Every row gives one point. To make a cloud, some directions were put in groups of two or more. Within a group, all points are equally far from the middle, so they leave a hole (a ring in 2 directions, a hollow ball in 3). The other directions are filled evenly. Then the cloud was stretched, turned, moved and blurred a little. How many holes are there, and how many directions does each take, smallest first?

Cloud:
array([[  58, -101,  318],
       [  95, -380,  -13],
       [-294,  -47, -134],
       [ 360,   81, -194],
       [ -89,   72,  252],
       [ 156,  276,  -89],
       [-116, -234, -222],
       [ 111,  292,  -64],
       [  82, -175, -320],
       [ 172,  150,  182],
       [-120,   72, -335],
       [ 231,    9, -331],
       [-314, -108,  -10],
       [ -23, -306, -188],
       [  64,  127,  236],
       [ -54,  -57,  301],
       [ 106,  -67, -363],
       [ -40,  264,   54],
       [-101, -333,  -54],
       [-310, -110,   38],
       [-176, -175,  221]])
Holes: 1 (3)

Cloud:
array([[ 245, -280,  -67,   33],
       [-259,  199, -147, -450],
       [-170,   58, -242,  -25],
       [  17,  151,   35,  322],
       [-149,   74, -163,  154],
       [-341,  165,  -11,  237],
       [ 154, -153,  107, -412],
       [ 263,   -7,   97, -129],
       [  73,  110,   44, -104],
       [-221,  151, -407,  -77],
       [ 200, -252, -260,  113],
       [ 298,   15,  390, -111],
       [-235, -204,   84, -354],
       [  77,  451,   63,  -76],
       [  82,  240,  -23,  218],
       [ 107, -229, -166,  156],
       [  27, -281,    1,  -68],
       [ -94, -253,  -57,  272],
       [ 251, -299,  -51,  280],
       [  49,  120,  -35,   85],
       [ 154,  172, -138,  287],
       [ 249, -316,  -54, -233],
       [ 273, -237,   59, -175],
       [  42,   88,  205,  185],
       [ -35, -108, -310,  -75],
       [ -74, -108,  405,   83],
       [  92,  163, -233,   95]])
Holes: 0

Cloud:
array([[ 280, -171,  193,  -72],
       [-244,  371,  163,  -31],
       [  37,  367, -306,  -33],
       [ 295, -348,  377,    0],
       [-173,  222,   -9,  147],
       [-188, -205,  -50, -159],
       [ 180,  -11,   18,  148],
       [-238, -138,  152,  113],
       [ 115, -359,  269,   52],
       [ 155,  217,  206,   42],
       [-248, -239,  -27,  103],
       [  66,   90, -203, -144],
       [-292,  102, -183, -141],
       [ 187,  -18,  -55, -202],
       [-103, -393,  144,  -44],
       [-162,  -73,  178,  363],
       [-249, -401,  -50,  198],
       [-372, -125,  -21, -328],
       [ -21,  -43,  142,  356],
       [-251,   -5, -148,  143],
       [  76,  -73,  207,  -94],
       [-290, -429,  133,   64],
       [-369,  123,  -46,  281],
       [ 259, -285,  107,   -2],
       [ 213,   21,  100,  289],
       [  90,  -17,    3,  288],
       [ -78,  194,   85,   51],
       [ -38, -243,   32,  -81]])
Holes: 0

Cloud:
array([[  36, -157, -291, -207,  296,  187],
       [-155,  272, -205,   27,   51,  223],
       [-266, -241, -107,   49,  -74,   12],
       [  66, -392, -225, -216,   -8,   34],
       [ 351, -175,  135, -222,  280,  206],
       [ 229,  311,  161, -224,   76,   94],
       [-132,  407, -193,  167,  116,  -62],
       [  89,  -45, -341,  -42,  342,   59],
       [ 228, -107, -322, -150,  -61,   23],
       [  -7, -170,  238, -298,  447,  101],
       [  76, -193, -173,  191,  158, -278],
       [ -51,  187, -148,  255, -148, -278],
       [ 148,  309, -241, -222,  115,  -49],
       [ -74, -246,  376, -158,  -53,   81],
       [-153,  120,  -83,  -69, -213, -220],
       [ -88,  -77,  300, -225,  391,  136],
       [ 213,   39,  217, -155, -121, -278],
       [ 175, -336, -152, -348,    8,   72],
       [  27,  308,  255, -188,  165,   99],
       [ -61,  141,  312, -133,  258,  213],
       [ -66, -333, -210,  -84,  124, -207],
       [ -40, -159,  185,   53,  448,   57],
       [ 235,  188,  180, -129,  262, -261],
       [ 240,    9, -221,  123,  301,  103],
       [ 208,   36,   36,  263,  -78, -263],
       [ 350, -184,   24,   32,  190,  213],
       [  67, -412,  -52,  164,   65,   11],
       [ 109, -316,  256, -135,  137,  383],
       [ 205, -407,  225,  -52,  120,  -85],
       [ 120,  147,  140, -287, -174,  167],
       [ 361,  158,  172,  -98,  -44,  124],
       [-106,   89, -107, -201, -150,  254],
       [ 230,  -47, -109, -273, -182, -139],
       [  14,  123, -222,  110, -227, -267],
       [  31,  331,  226,   77,  183,  120],
       [ 316,    7,  180,   82, -140, -115],
       [ 178,    6, -155, -213, -218, -166],
       [ 143,  118,  -61, -296,  250, -306],
       [-111,  137, -122,  152,   10,  338],
       [   7,  376, -143, -198,  121, -179],
       [ 215,  241,   82, -263,  249, -200],
       [  99,  292, -258, -168,  184, -183],
       [  68,   81, -262,  161,  157, -365],
       [ 283,   65,  -70, -319, -132,   19],
       [-154,   -2, -153,   21, -231,  173],
       [-260,  -38,  174, -262,   66, -126],
       [-116,   62, -154,   93, -160,  274],
       [ 300,   42, -260,  149,   37,  101],
       [ 148,  127,  274,  -56,  -49, -297],
       [-108,  153,  335,  -11,  250,   36],
       [ -72,  195,  323,  -74,  248,   99],
       [ 342, -316,  145, -103,  123,  184],
       [ 143,  137, -160,  233,  279, -266],
       [ 306,  118,   15, -345,  256,  -11]])
Holes: 3 (2, 2, 2)
